Every row gives one point. Examples show where two turns around zero, p and q, send a point. Write where each new point lands after one turn and then the other. Backwards means that the second turn is done in reverse. Each puzzle has new turns, and all numbers are rounded.

Turn p:
[-2.38 -0.40 -0.26] => [ 1.46 -0.36 -1.91]
[ 0.16  0.77 -1.39] => [0.60 1.44 0.35]
[-0.77  0.79  0.28] => [-0.25  0.42 -1.03]
[ 1.37 -3.16  2.25] => [-0.77 -3.76  1.48]
[ 2.15  1.15 -0.78] => [-0.94  1.55  1.81]
[-0.53  0.85 -0.11] => [-0.09  0.71 -0.70]
Turn q:
[-0.69 -1.13 -0.92] => [-0.81  1.39  0.13]
[-0.13  3.33 -1.41] => [ 3.36  0.36 -1.30]
[ 0.33 -1.62 -0.16] => [-1.63  0.33 -0.10]
[-0.61 -1.13  2.63] => [-1.17 -1.41  2.28]
[ 1.10  0.54 -0.14] => [ 0.23 -0.66 -1.01]
Where do these land?
p, then q backwards: [-2.11 -0.08 -0.87] => [ 0.60  1.75 -1.34]
p, then q: [-1.18 -1.12  0.16] => [-1.24  0.29 -1.03]
q, then p: [0.94 1.95 1.75] => [ 0.45 -1.87  2.01]
q, then p: [ 2.35 -0.75 -1.04] => [ 2.50  0.93 -0.23]

Turn p:
[-1.00 -1.02 -0.13 -1.66] => [-1.98 -0.43 -0.20 -0.81]
[-1.32  1.47 -0.52  0.04] => [ 0.10  1.75  0.26 -1.01]
[-0.01 -2.80  2.28  0.79] => [-1.51 -1.60  1.37  2.64]
[2.22 2.54 0.10 0.99] => [ 3.47 -0.09  0.25 -0.52]
[ 0.11 -0.19 -1.73 -0.15] => [-0.07  0.36 -1.69 -0.28]
Turn q:
[-0.20  0.77 -0.38  1.37] => [ 0.34 -1.40  0.68  0.34]
[ 0.74  0.28 -1.12 -0.81] => [-0.27  0.21 -0.95  1.23]
[1.40 0.73 3.38 0.39] => [-0.55  1.74  3.27 -0.23]
[ 0.09 -2.31 -1.29 -0.47] => [ 1.60  0.73 -2.01 -0.30]
[-0.95  0.79 -1.56  0.85] => [ 0.03 -2.04 -0.62  0.34]
[ 1.62  1.11  2.37 -0.13] => [-0.88  1.52  2.46  0.59]
[-2.70 -1.38 -1.40 -1.21] => [-0.27 -0.76 -2.84 -1.98]
Where do these land?
q, then p: [0.68 1.41 0.58 0.14] => [-0.26  0.53  1.32  0.85]
p, then q: [-0.67 -1.10 -3.26  0.39] => [-0.30 -2.69 -1.82  1.35]
q, then p: [-0.53  1.59 -1.80 -1.91] => [-1.30  2.34 -1.33  0.87]
p, then q backwards: [ 0.67 -0.57  1.64  0.72] => [ 0.84  1.15 -0.21  1.38]
p, then q: [ 1.69 -1.70  1.85 -0.86] => [ 2.26  1.02 -0.22 -1.93]
q, then p: [-1.84  0.35  0.99  1.53] => [-1.72 -1.85  0.62 -0.29]

Turn p:
[-0.19  2.63  1.43 -1.43  0.66 -0.66] => [ 2.21  0.35 -0.95  1.52  1.91  0.29]
[ 1.51 -0.69 -2.88  1.58 -0.70  2.40] => [-0.72 -1.52  3.35 -0.82 -1.90 -1.20]
[-1.29 -0.04  0.55 -0.20  0.79  2.82] => [-0.47  0.66  1.64  1.96 -0.65  1.72]
[-0.47 -1.04 -0.24 -1.80  1.18 -1.71] => [-0.69 -1.23 -2.55  0.58  0.03  0.31]
[-0.44  0.90 -1.19  1.15  0.17  0.05] => [ 1.21  0.03  0.48 -0.22 -1.35 -0.44]
[-0.12 -0.98  0.06 -2.22 -1.43 -0.81] => [-0.77 -1.44 -1.01 -1.01  1.40  1.39]
[-1.37 -1.29 -0.53  2.59  0.49 -0.30] => [-0.63  1.54 -0.26 -0.83 -2.69 -0.28]
[ 1.40 -0.65  1.95  2.28 -2.55 -0.59] => [-0.85  2.37  0.90 -2.80  1.43 -1.09]
[ 0.97  1.16  0.84 -1.94  1.40 -1.20] => [ 0.72 -0.76 -1.61  1.63  1.82 -0.72]
Turn q:
[-0.78  1.44 -1.25  0.19 -0.13 -0.45] => [-0.55 -0.12 -0.74 -1.87  0.37 -0.06]
[-1.13  0.35  2.89  0.69  0.49  2.42] => [ 3.19  0.12  0.97  0.11 -1.20  1.93]
[ 1.58  1.43 -1.20 -0.07 -1.05 -0.64] => [-1.00  1.82 -0.56 -0.90  0.66 -1.28]
[-0.96 -2.30 -1.16  0.75 -1.50 -0.43] => [-2.52 -0.62  1.01  0.67  0.19  1.52]
[-0.94 -1.62  2.81  0.39  0.59 -0.48] => [ 1.72 -1.28  0.84  2.00  0.91  1.41]
[ 3.26  1.43 -1.35 -0.25  2.79 -0.51] => [ 0.26  1.02 -3.42  0.62 -0.77 -2.97]
[-1.02 -0.74 -0.73 -1.69 -1.20  0.09] => [-1.11 -0.92  1.91 -0.62 -0.16 -0.55]
Where do these land?
p, then q: [ 2.13  0.80 -0.78  1.70 -0.12 -2.27] => [-1.13 -0.71 -0.43  0.51  2.38 -2.44]
p, then q: [ 1.11 -1.42  1.66 -0.81 -1.46 -1.22] => [ 0.35 -2.62 -0.73 -0.99 -0.90 -0.98]
q, then p: [-1.25 -2.51 -1.34 -0.60  1.42  1.55] => [-1.81  0.83  0.72 -2.61 -0.44  1.72]
q, then p backwards: [ 0.94 -0.93  2.44 -0.68  0.56 -2.05] => [ 1.52  2.27  0.93 -1.55  1.29  0.51]
p, then q: [ 0.18  1.96  0.54 -2.74 -1.22  1.70] => [ 1.82  0.08 -1.22  2.50 -2.17  0.56]
p, then q backwards: [-0.68  2.03 -1.12  2.06  0.49  1.33] => [ 0.63 -0.01  1.83 -1.32 -0.09  2.57]
p, then q: [-1.81  1.57 -0.67  0.49 -0.01 -0.39] => [-0.45  2.27  0.30  0.27 -0.57 -0.86]
q, then p: [-0.61 -1.51 -0.73  0.60  0.33  1.33] => [-0.49  0.57  1.31 -1.16 -0.23  1.33]
